Rows are points. Examples show where two turns around zero, p and q, send a point. Write where each new point lands after one turn and then the other. Backwards means that the second turn is done in reverse. Each puzzle has new turns, and all numbers are rounded.
In the rows, 128 means zero.

Turn p:
[140 125] -> [140 124]
[ 54 105] -> [ 53 108]
[161 163] -> [163 161]
[158 119] -> [158 118]
Turn q:
[ 96 145] -> [ 94 140]
[ 96 102] -> [100  97]
[192 137] -> [190 147]
Where do these land?
q, then p: [154 144] -> [152 147]
p, then q: [131 166] -> [127 166]
p, then q: [130  53] -> [138  54]
p, then q: [ 97 150] -> [ 95 146]

Turn p:
[156 135  99] -> [151 144  98]
[132 127 157] -> [132 130 157]
[ 68 164 175] -> [ 59 138 175]
[156  86  82] -> [171  99  83]
Turn q:
[174 106 122] -> [167  98 113]
[93 94 43] -> [62 82 72]
[127 146 202] -> [156 162 190]
[125 132 172] -> [142 142 168]
[119 141 105] -> [112 137 107]
[130 149 124] -> [130 147 118]
Where do these land?
q, then p backwards: [129 155  61] -> [114 150  61]
q, then p: [174 113 180] -> [188 146 162]
q, then p: [123  94 153] -> [141 107 162]
q, then p: [ 87 149 118] -> [ 81 133 127]

Turn p:
[ 98 186 131 116] -> [101 188 128 118]
[ 90 171 164 148] -> [ 88 172 160 149]
[201  82 116 129] -> [199  77 127 125]
[ 94 121  94 146] -> [102 125  89 149]
[157  81 136 101] -> [151  79 137  99]
Turn q:
[102 188  78 122] -> [ 91 180  77 140]
[141 122 171 148] -> [148 124 171 142]
[114  79 126 137] -> [115  79 136 124]
[117 195 152  83] -> [123 206 138  97]
[160 158 162 165] -> [163 153 157 170]
[162  72 117 137] -> [160  70 119 128]
[100  82  89 104] -> [96 84 98 96]
Where do these land?
p, then q: [174 129 140  93] -> [174 136 132  92]
p, then q: [164 101  97 159] -> [162  90 105 157]
p, then q: [ 72 197 109 138] -> [ 75 193 107 157]
p, then q: [151  96 185 133] -> [151 101 187 115]
p, then q backwards: [ 78 116 109 118] -> [ 88 124  90 122]

Turn p:
[128 130 138  52 103 133] -> [141 109 138  62  91 116]
[106 183 154  88 112  88] -> [128 157 190  96 100  94]
[114 155 113 151 183 154] -> [ 96 151 134 127 183 155]
[161  80 152 142 178  68] -> [153  67 153 173 172  93]
[168 107 116 168  87 166] -> [165 139  71 156 112 161]
[153 111  63 136 101 160] -> [134 143  47 120 129 127]
[ 65 129 159 158 133 126] -> [ 77 130 164 162 109 149]
Turn q:
[154  81 144 148  75 155] -> [123  70 140 145  98 177]
[113 115  69 169 127 162] -> [114 158  86 165 120 177]
[ 76  67 133  45 159 135] -> [ 63  90  96  82 201 113]
[135 123 173 140 129  92] -> [130 104 159 143 117  87]
[152 176 150 105 123 113] -> [165 139 158  93 120 106]
[121 180  71 142 129  99] -> [147 191  92 121  94 111]
[109 150 198 103 110 150] -> [108 119 202  94 140 129]
[164 132  87 173 172 118] -> [174 152  91 182 133 122]
Where do these land?
p, then q: [ 77 175 116 138 106 174] -> [102 184 157  82 122 156]
q, then p: [ 96  85 155  80 138  94] -> [ 80  76 142 130 128  84]
q, then p: [129 190 177  85 140 181] -> [158 106 200  76 149 165]
q, then p: [156 139 137 220 144 127] -> [167 172 126 201 128 157]
p, then q: [120  95 142 133 124 164] -> [110 118 115 135 134 173]
q, then p: [144  89 102 176 147 170] -> [115 149  86 163 160 176]
q, then p backwards: [146 128 126  93 116 123] -> [144 120 126  92 130 138]
q, then p: [160 133 110 141  99  87] -> [162 135  95 137  97 101]
p, then q: [125 118  87  86 138  32] -> [117  99 101 129 102  26]

Turn p:
[159 150  90 140 154 136 111 158] -> [143 147  71 148 140 143 125 147]
[165 126 101 167  97 115 162 122] -> [153 129 114 172  92 110 163 109]
[139 106 142 119 115 147 145  88] -> [156 103 154 115 118 132 132  97]
[ 93 153 164 140 154 109 104 129] -> [ 94 159 160 136 160 138 107 141]
[132 140 153  95  87 148 148 157] -> [137 134 142  83  99 125 159 159]
[ 83 130  92 107 156 132 113  96] -> [ 92 125 106 105 151 135  98  83]
[126 109 163 153 132 129 133 160] -> [120 111 153 150 134 139 145 166]
[152 131  93  90 131 116 151 125] -> [150 127  92 105 134  93 140 113]
[103 107 153 140 126 120  85 117] -> [106 116 159 139 125 137  84 136]
Turn q:
[ 72 146 154 114 142 142 102 154] -> [ 75 136 159 112 149 150 105 151]
[114 122 137 162 148 121 135  89] -> [114 118 136 153 152 111 146  92]
[131 112  63 194 136  84 124 107] -> [113 101  65 177 125  70 129 106]
[122 102 102 115  93 123 118 133] -> [126 102 113 117  88 131 110 126]
[168 161 138  85 111 135 158 115] -> [173 177 132 102 110 144 141 117]
[133 106 113 117 141 152 158 153] -> [135 111 105 113 131 157 156 148]
[140 156 156 159 120 139 117 113] -> [136 151 158 169 134 125 125 123]
[132 121 154  91 111 114 127 163] -> [137 129 152  87 109 126 124 161]
[141 125 134 114 150 141 112 125] -> [145 125 131 120 153 139 114 129]
Where do these land?
q, then p: [176 211 148 133 156 136 138 109] -> [162 213 117 151 163 148 144 124]
q, then p: [121 111 194 136 153 113 119 138] -> [128 116 171 129 177 114 136 162]
p, then q backwards: [117 113 110 104 114 131 138 162] -> [114 106 108 121 129 106 145 156]
p, then q: [ 95 109 104 132 112 163 112 131] -> [109  99 127 124 103 166 113 112]
p, then q: [ 94 124 123 137 125 143 147 110] -> [113 120 142 123 127 146 142  94]
p, then q: [154 121 111 148 113 110 134 150] -> [127 124 108 150 103 105 142 143]
p, then q: [ 94 148 110 123 164 117 118 113] -> [ 97 139 117 125 164 133 108 102]
q, then p: [144 114 147 131 163 128 115 119] -> [147 116 130 141 167 125 120 134]
p, then q: [134 117 124 121  31 113 116 129] -> [130 131 160 121  39 103 111 134]
q, then p backwards: [151 112 108 115 147 125 143 118] -> [150 126 106 108 142 142 144 125]

Turn p:
[ 79 161 100 189 147  61  94 143 110] -> [106 167 122 139 110  37 104 111  74]
[111  88 112 183 160 133 110 177  82] -> [158 135 112 156 109 104  90 184  68]
[119 168 124 150  71 140 113 146 156] -> [ 95 187 110 116 126 149 102 104 139]
[105  81 155 153 129 181  80  98  88] -> [131  71 129 120  98 147  49 151 114]
[ 97 176 149 111 156 147 175 123 188] -> [ 69 132 153 132 205 138 154 125 139]
[168 114 100 121 152 183  72 147  67] -> [198 106 112  87 113 164  98 138  68]
[ 81 157 156  77 167 156 141 153 161] -> [ 76 120 153  87 184 138 155 166 118]
[158 120 114 166 105 111 158 101 120] -> [146 132 119 183 110 130 127  94 143]
[184 127 157 109 105 140 166 125  77] -> [160 120 164 149  89 188 159 118 129]
[ 93 100 150  98  67  86 117 113 158] -> [ 83 130 115 107  84 105 135 136 199]
[180  93 142 101 178  67 137 116 166] -> [186 112 160 131 154  77 171 137 181]
[161 152  78  79  99 132 174  93 164] -> [127 123  88 127 155 160 192  72 165]
Turn q:
[ 74 160 175 150 136 111 123 170 142] -> [130 156 185 142 145  94 138 182 147]
[171 105  91  70 105  95 151 116 121] -> [124 106  87  91  77 123 123  77 155]
[ 97 167 195 162 165 111 173 123  77] -> [142 163 137 175 135  70 205 158 107]
[183 106  96  93  94 152 141  99 181] -> [103 102 130 100  99 190 115  63 135]
[105  96 162 189 101 111 199 128  69] -> [134 111 113 199  63 103 173 179  99]
[113 153 150 191 178 130  90 165 161] -> [163 116 181 142 201 130 133 172 132]
[103 162  59 120 139 160 110 127 134] -> [154 175 105 134 156 165  84 116 149]
[113 124 126 100 164 170  96 157 134] -> [115 153 117  87 172 151 123 157 133]
[101 112  93  78 163 134  68  94 169] -> [ 81 133 104 106 194 138  79  99 165]
[159 123 153 127  82 135  83 113 141] -> [107 106 162 104 120 125  95 108  83]
[190 100 108 128  82  99 174 116  77] -> [155  88  86 126  45 118 142  98 103]
Where do these land?
p, then q: [ 63 147 155 131  85 106 144 163 137] -> [127 189 162 157 115 106 103 164 159]
p, then q backwards: [ 96 152 150 166  76 134 145 115 112] -> [ 96 117 125 113  76 147 143  85 149]
q, then p: [152  82 125 151 155 114  92 127  88] -> [178 109  93 133 108 101 148 160 109]
q, then p: [ 82  85 110 185 149 211 135  93  99] -> [137 144  88 162 146 147  82 150  25]
p, then q: [179 135 154  90 122 132  96 122 159] -> [ 93 131 151  84 141 148 156  86 136]
q, then p backwards: [157 107 109  34 121  98 121 148 126] -> [109 130 112  78  81 111  57 103 151]
p, then q: [ 90 129 143 208 120  86 171 147 123] -> [176 129 174 190 135  84 105 163 116]
q, then p: [157 145 105  81 125  97  90 189 172] -> [141 112 149  53 151 133 151 137 193]
p, then q backwards: [186 173  96  99 112  98 127 163 124] -> [164 195 130 100 151 152 167 134 106]
p, then q: [109  93 114 179 138 161 153  51 150] -> [119  61 109 171 185 148  89 151 125]
p, then q backwards: [161 103 147 152 190 191 163 102 111] -> [145 115 109 225 144 141  99 126 162]
p, then q backwards: [102 186 128  59 143 109  99 116 136] -> [177 128 185  65 146 127 111 129 143]

Turn p:
[161 125 121  77  92 151 189 195 181 102  95] -> [169 151  73 100  67 144 156 187 182  97 114]
[126  85 117 155 151  53 117 191 131 134 119] -> [125  96  95 160 156  66 113 195 126 153 129]
[181 102 179  80 152 113 124  97 143 109 135] -> [187 123 168  66 149  97 131 131 135 108 124]
[ 82 127 128 181 134  88  98 148 104 135  77] -> [ 67 113 132 181 148 100 111 149 126 151  84]
[148 154 141 156 110 124 118  79 113  91 108] -> [136 143 161 153 127 113 138  85 115  96  90]
[130 118  96 138 174 170  97 104 104 116 134] -> [132 109 119 127 176 173 104  99  97 117 118]
[142 146  88 130 122  92 104  95 191  92 162] -> [149 126 102 146 139  84 107  77 158  77 168]
[154 201 131 162 172 162 129  87  93 166 106] -> [135 188 160 156 180 176 143  81 124 165 101]
[ 82 133 153 134 114 156 105 182  82  81 171] -> [ 71 125 143 134 120 154 137 177  69  78 155]
[149  93  88  71  90  97 110  84  90 185 136] -> [150 134 113  80  90  94  69  87  87 187 131]
[ 94 129 139 128 124 144 205 158 176 117 165] -> [118 109 103 122 101 146 202 148 167 118 178]
[ 73 155 138  70 170 145 162 142 165 123 125] -> [ 83 140 103  67 149 151 163 137 181 118 146]
[160 126 173 162  98 139 105 116 141 163 118] -> [156 130 193 158 107 133 109 132 145 146 123]
[112  98  98 147  91 158 129 113  77 176 141] -> [117 107 126 142  86 162 108 105  77 181 131]
Turn q:
[151 179 160 145 141 148 114 134 133 158  91] -> [156 171 164 119 139 128 107 132 138 156  82]
[103 166 148 200 139 148 147 151 121 153 160] -> [131 192 149 187 144 132 160 136 127 164 137]
[131 116 102 105 117 130 135 121  92 200 145] -> [133 121 114  98 117 140 131 106  86 190 155]
[105 138 100 102 153  77  57 111 113 151  95] -> [ 72 133 111  91 126  98  54 142 101 143 117]
[118 146  98 127  87  87 153  87  95 139 111] -> [111 136  89 124  71 116 135  91  94 135 104]
[118  92 140 161  55 152 110 104 142 175 197] -> [156 124 126 174  78 141 118  99 155 176 211]
[124 109 105 139 145  75 142  78 167 143 113] -> [109 117  75 126 138  71 120  91 148 137 116]
[102 175 164  85  66 159  63 143 130 121 121] -> [115 151 182 100  59 175  84 159 162 125 133]
[183  72 147  80 190  88 130 165 125  65 157] -> [151  73 138  89 181  78 146 172 104  50 161]
[106 116 163 105 149 146 160 138 130  31  94] -> [100  88 168 138 141 139 166 142 149  48  84]
[124  95 102  78 158 100 161 184 124 139  91] -> [111  78 100  79 155 123 164 177 107 143 103]
[151 115 127 182 100 172 130 124 114 104 106] -> [168 118 132 188 124 163 116 117 124 117 103]
[121  99 139 149 186 188 170 110 160 145 152] -> [133 116 148 151 206 140 165  84 160 149 146]
[154 172  97 134 104 121 121 142 146  68 160] -> [147 174  95 129 112 148 129 145 138  60 141]
Where do these land?
p, then q: [149 100  85  88  94 172 149 145 156  79  90] -> [153  92  78 114 106 193 104 136 143  81 100]
p, then q backwards: [ 85 166 131 173 128 133 132 127 145 156 108] -> [ 62 128 136 160 129 154 135 115 149 132 128]
q, then p: [106 174  97 124  98 105  71 123 173  85 126] -> [ 85 149 100 153 112 132  85 122 157  56 145]
q, then p: [150  89 139  55 145 179 147 135 168 114 153] -> [178  84 125  53 138 147 149 137 147 100 159]
q, then p backwards: [126 116  85 147 174 123 128 161  81 154 208] -> [128 153 110 138 170 113 134 162  76 139 216]
q, then p: [134 101 162 151 170 121 118 177 103 144 176] -> [137 135 146 140 168 114 163 179  94 155 170]
p, then q: [184 118  81 101 154 133 149 118 175  87 133] -> [168 121  74  96 162 136 113 106 125  67 125]
p, then q: [134 154 118 122 125 146  86 117 143 106  55] -> [109 133 133 132 136 138  75 136 169 105  70]
p, then q: [ 81 146 163 117 131  62 150  94  65 182 105] -> [ 71 142 146  94  93  75 154 116 113 210 105]
q, then p: [176  53 158 126 131 159 160 122 119 175 141] -> [210  89 155 106 140 118 135 128 107 182 140]
p, then q backwards: [119  97 149 168 146  91 155 163 107 146 155] -> [109  79 144 148 142 106 146 178 108 155 143]
p, then q backwards: [131 146 103 125  80 136  74 120 176 112 115] -> [132 139 131 143  96 125  77  79 154  84 125]
p, then q: [ 84 161 131 166 105 127  97  77 123  84 104] -> [ 75 119 148 183 108 104 116  94 149 102  92]
p, then q backwards: [134 173 189 128 110 105 176 113  59 167 123] -> [ 98 190 179 135 139 120 172 146  81 185 139]
